Each point is reached from the start by the listed moves, each made once or not at all, plus a little noise. Is the number of moves made odd or even? Then give how often each move was made.
In the rows, 128 means zero.

Moves:
(1): [151 128  88 127 160]
(2): [116 148 126  98 144]
Start: [131 133  86  97 149]
Points:
[115 158  84  70 165] => odd (0, 1)
[136 135  87  94 143] => even (0, 0)
[139 150  40  58 202] => even (1, 1)

Moves:
(1): [141  89 128 104 142 117 117]
(2): [117 182  93  90 113 118 139]
(3): [ 90  83 137 119 156 115  91]
(4): [167 116 176 155 104 200  75]
Start: [142 161  95 136 145 146 173]
Points:
[180 167 112  98 121 189 115] => odd (1, 1, 0, 1)
[149 126 117  97 149 176  88] => even (1, 1, 1, 1)
[131 214  62  96 135 134 184] => odd (0, 1, 0, 0)
[169 193 106 129 104 215 138] => even (0, 1, 0, 1)

Moves:
(1): [128 102 138 121 108 159 175 168 155]
(2): [124 148 110 115 160 139 139 155 132]
(3): [125 160 117 118 101 156 156  89 134]
(4): [126 132  86 165 120 132 183 144  82]
(5): [139 121 141 154 136 129 140 134 139]
(6): [119 117 164 107 121 166 108 127 131]
Start: [123 135 127 128 135 101 119 159 117]
Points:
[118 145 111 138 109 213 249 209 121] => even (1, 1, 1, 1, 1, 1)
[128 145 120 140 177 113 142 193 134] => even (0, 1, 0, 0, 1, 0)
[122  95 144 165 109 175 210 222 115] => even (1, 0, 0, 1, 1, 1)
[110 105 134 135 100 174 200 210 103] => odd (1, 0, 0, 1, 0, 1)

Moves:
(1): [123 125 104 125 140 143  98 111  93]
(2): [149 171 148 142 118 119 209 154  80]
(3): [ 81 136 110 146  89 102 125 120 107]
(4): [146  63 183 116 177 160 156 189 151]
(5): [132 110 170  82 155 101 154 120 132]
(6): [101 102 127 108 128 155 177 104 147]
(7): [159 109 117 130 119 125 141 122 125]
(8): [113 105 124  69 114 136 146 147 133]
(9): [158 115 171 122 115 145 123 142 126]
Start: [128 119  97 117 128 148 125  95  99]
Points:
[130  44 125 127 131 150 161 139  98] => odd (0, 0, 1, 1, 0, 0, 1, 0, 0)
[122  41 156 114 134 188 117 147  59] => even (1, 0, 1, 1, 0, 0, 0, 0, 1)
[ 50  81  96  66 130 136 165  42  63] => even (1, 0, 1, 0, 1, 1, 0, 0, 0)
[160  57 127  92 111 192 185  76 111] => odd (0, 0, 0, 0, 0, 1, 1, 0, 1)
[ 85  17 146  16 163 153 159 145  70] => odd (1, 0, 1, 1, 1, 0, 0, 1, 0)

Moves:
(1): [104 138 118 133 101 139  82  99 129 143 163 167]
(2): [117 128 126 161 115 134 129 103 114 138 120 158]
(3): [ 96 134 140 108 123 100 133 109 127 114 124 112]
(4): [130 118 117 125 120 115 132 132 133 131 125 122]
(5): [144 112  98 130 121 149 138  99 135 123 138  94]
(6): [147  98 116 122 179 144  92 150 140 161 102 155]
(7): [170 131  87 102 121 170 168 134 118 147 103 163]
(8): [153 116 161 122 138 139 150 139 142 168 125 141]
(9): [ 96 136 123 140 122 110 130 125 111 125 158  88]
(10): [141 132 119 138 114 124 112 116 138 132 125  70]
(11): [166 127 113 129 150  98 128 117 134 143 129  99]
Start: [150 117 117 122  96 140 124 130 119 137 114 107]
Points:
[188 125  75 139  75 160 143  77  96 237 145 151] => even (1, 1, 0, 0, 0, 0, 1, 1, 1, 0, 1)
[206 116  39  97  77 149 124  99 119 188 120 148] => even (1, 0, 0, 1, 0, 0, 1, 0, 0, 0, 1)
[174  84 109 141 132  80 103  95 127 226  96  29] => even (0, 1, 1, 1, 0, 1, 0, 1, 1, 1, 1)
[197  86 112 146 138 151  66  96 137 249 114 186] => odd (1, 1, 0, 0, 0, 1, 0, 1, 0, 0, 1)
[185 104  94 100  85 159 194 146 110 196 113 109] => even (0, 0, 0, 1, 0, 0, 1, 1, 1, 0, 0)

Moves:
(1): [166 126 138 140 126 147 127 114 118  97 118  93 121 114 143  87]
(2): [140 158 108  91 157 143 111 129 139 111 105 130 149 142 143 144]
(3): [128 130 163 130 114 139 136 133 109 137 133 160 132 120 141 138]
(4): [126 138 118 140 154 122 138 179 129 130  94 143 124 133 126 155]
(5): [161 143 158 115 100 140 135 117 134 144 125 160 172 134 100 111]
(6): [129 101 127 175 147 134 111 108 147 111 110 105 140 133 118 125]
(7): [133 127 134 127 110 122 151 124 142 121 159 113 100 142  96 133]
(8): [148 137 149  94 148 112 123 114 121 112 119 103 124 152 130 123]
(9): [117 132 152 134 123 115 144 140 140 125 125 154 117 136 131 112]
(10): [115 114 138 113 157 133 152 164 117 140 118 118 101 127 135 134]
(11): [132 132 171 134 133 133 106 120 125 145 138 117 138 119 120 126]
(12): [126 114 111 136 122 141 114 136 130 115 121  91 136 136 117 120]
(13): [123 136 159 140 132 114 131 112 146 151 139  89 137 135 148 124]
(14): [144  89 114 155 105 135 118 120 130 140 149 146  75 136 130 150]
Start: [142 120 145 106 116 142 102 129 125 136 100 122 120 137 132 132]
Points:
[243 189 249  65 135 155 129 128 141 113  71  92 157 184 138 122] => even (1, 1, 1, 1, 1, 0, 1, 1, 0, 0, 0, 0, 1, 0)
[232 100 225 149 175 193  75 145 158 155  48  69 125 160 142 133] => odd (1, 1, 0, 1, 1, 1, 0, 0, 0, 1, 1, 0, 1, 1)
[230 152 245  77 110 166  80  84 108 124  89  81 163 147 118  64] => even (1, 0, 0, 0, 1, 0, 0, 1, 0, 0, 1, 0, 0, 0)

Moves:
(1): [134 173 141 137 134 134 152 123 124 157 131 151 126 118 103 118 151  98
 143]
(2): [116 120 124 115 138 139  90 138 114 122 123 121 130 152 114 117 107 109
 126]
(3): [129 114 109 123  96 113 142 141 144 137 149 144 142 148 123 150 150  98
 113]
(4): [126 157 151 117 141 110 118 127 153 118 157 142 122 112 129 124 125 123
 124]
(5): [117 125 111 147 117 142 132 132 126 132 117 147 116 124 144 141 122 118
 134]
(6): [137 126 129 116 124 142 133 137 136 138 114 126 125 112 104 131 129 141
 131]
(7): [119 125 122 138 129 109 137 132 110 116 111 127 108 121 119 132 126 156
  98]
(8): [150 109 147 121 133 149 132 149 105 124 136 125 142 134 130 129 130 117
 136]
(9): [112 122  98 106 135 109 148 125 149 134 127 159 139 122 124 118 135 143
 125]
(10): [142 140 137 106 137 109 155 131 116 136 158 153 147 125 107 158 120 145
 129]
(11): [146 136 114 114 136 141 100 115 145  97 115 145 147 116 139 126  98 133
 126]
(12): [137 134 123 134 135 139 110 147 119 150 126 125 131 128 127 109 113 131
 133]
(13): [126 145 139 100 115 114 129 125 135 112 137 114 137 102 138 106 120 107
 134]
(14): [137 125 128 131 135  95 115 129 125 116 125 108 113 114 144 123 127  88
 130]
(15): [121 162 125 157 144 124 142 142 131 117 126 117 121 149 129 127 131 135
 150]
(16): [112 143 137 127 157 132 125 143 134 145 137 121 147 102 119 139 133 123
 126]
(17): [108 123 147 124 133 113 145 138 150 148 103 128 141 151 155 100 108 150
 127]
(18): [126 123 118 139 157 148 138 114 132 126 141 127 135 133 124 122 101 132
 129]
Start: [124 123 129 153 135 111 132 180 108 143 127 130 111 140 113 114 114 143
 128]
Points:
[105 148  75 156 167 102 191 200 154 203 145 190 128  87  74 131 138  60
 135] => even (1, 0, 1, 0, 1, 1, 0, 0, 1, 0, 0, 0, 0, 1, 0, 1, 0, 1)
[107 219 154 132 240 140 114 209 141 192 157 209 173 120  92  90  11 126
 143] => even (1, 1, 0, 1, 1, 0, 0, 0, 0, 1, 1, 1, 0, 0, 0, 1, 1, 1)
[165 183 141 159 167  55 184 249  99 161 129 175 147 164 109 104  87 117
 133] => even (1, 0, 1, 0, 0, 0, 1, 1, 0, 1, 1, 1, 0, 1, 1, 0, 1, 0)
[ 98 219 202 178 208  84 187 240 120 169 133 145 121 133 100  89 123 147
 135] => odd (1, 0, 0, 1, 0, 0, 1, 1, 0, 0, 0, 0, 0, 0, 1, 1, 1, 0)
[106 157  90 193 197 124 139 221  62 147 133 153 104 177  78 124  35 175
 130] => odd (0, 1, 0, 0, 1, 0, 1, 0, 0, 1, 0, 1, 0, 0, 1, 0, 0, 1)
[131 153  82 129 115  97  90 214 140  90 109 130 118 131 121 110  75  48
 150] => even (0, 1, 1, 0, 1, 1, 0, 0, 0, 0, 1, 0, 1, 1, 1, 0, 0, 0)
[146 164  65  85 179  77 125 214 147 118 163 162 168 132  77  93  36  98
 147] => odd (0, 1, 1, 0, 0, 1, 0, 0, 1, 1, 1, 1, 1, 1, 1, 0, 0, 1)
[101 108 137  92 142  38 171 232 155 163 145 134 174 117 151  82 120  71
 125] => odd (0, 0, 1, 0, 0, 0, 0, 1, 1, 0, 0, 0, 1, 1, 0, 1, 1, 0)
[144 140  89 169 204 101 180 226  90 155 159 169 131 143 118 117  67 132
 171] => even (0, 0, 0, 0, 1, 0, 0, 1, 1, 1, 0, 1, 0, 1, 1, 0, 0, 1)
[ 90 232 113 136 175  75 234 217 116 177 134 194 124  61  49 129 128 158
 148] => odd (1, 0, 0, 0, 1, 1, 1, 0, 1, 1, 0, 0, 1, 0, 1, 1, 0, 0)
